Every row gives one point. The window is the flat piece filled in between its corners: a triangle in 3 columns, a solid with four corners in 4, and so on. A path goes straight from each point to the next, and from the last back to the first. List the points from which the path goes on through the window.

Window (4 x 4)
[[-6.3  3.4 -1.8 -0.6]
 [ 2.0  3.1  4.0  4.1]
 [ 0.4 -5.7  0.1 -1.7]
 [ 5.7  2.7  2.1  2.9]]
Path:
(1): [ 3.3  2.4  3.9 -1.4]
(2): [0.4 1.4 2.6 6.4]
(3): [ 5.3 -2.9  0.7  6.1]
(4): [ 4.6  2.2  4.5 -0.9]
(5): [-0.2  1.9  0.5 -0.9]
(6): [ 2.5 -0.2 -3.5  5.0]
(7): [ 4.0 -2.3  0.6  4.0]
(8): [ 3.8  3.6  5.6 -1.0]
(9): [ 3.7  3.7  4.1 -2.7]
(10): [ 5.7  1.2 -0.2  7.5]
(11): [0.3 0.0 0.7 2.6]
(12): [ 0.8  0.9  4.2 -0.5]
(13): [ 4.6  2.5  3.3 -1.6]
(14): [3.5 0.8 0.4 4.5]
(15): [ 2.0  0.9 -0.5  5.8]
(16): [ 4.6  1.2  3.2 -2.3]
Through the window after points: 1, 9, 11, 13, 15

Window (6 x 6)
[[ 1.8 -2.4 -1.5 -8.7  3.5  0.2]
 [ 6.1 -1.9 -1.5 -5.1  1.2 -1.5]
 [-1.2  2.6 -1.3 -0.3 -3.8  1.8]
 [-2.8 -2.1  1.7  3.7 -6.6  5.9]
 [-1.1  1.8  2.0  3.8  1.4 -1.0]
 [ 1.8 -2.4 -4.9 -3.1  5.2 -6.6]]
Path:
(1): [ 0.9 -2.1 -1.0 -5.5  0.0 -6.7]
(2): [ 2.2 -2.4  0.9 -5.0 -2.6 -1.5]
(3): [ 2.5  0.7 -5.0  0.0  0.6  4.2]
(4): [ 1.5  0.4 -3.8 -0.6  2.5  2.3]
(5): [ 2.4 -0.3  1.0 -1.6 -0.3 -2.0]
(6): [ 2.1 -3.3 -0.8 -6.2  4.2 -4.3]
(7): [ 5.4 -2.6 -6.5 -2.7  6.2  0.9]
(8): [ 0.2  2.5 -2.3  0.4 -1.4  3.2]
(9): [-1.7  1.0  0.0 -1.4 -4.5  0.0]
(10): [-0.2 -0.8  3.6 -3.6  0.3 -4.2]
(11): [ 4.1 -3.1 -6.3  1.4  4.1  1.0]
(12): [ 1.7 -1.3 -5.7  0.9  7.3 -3.2]
Through the window after points: 4, 8, 12
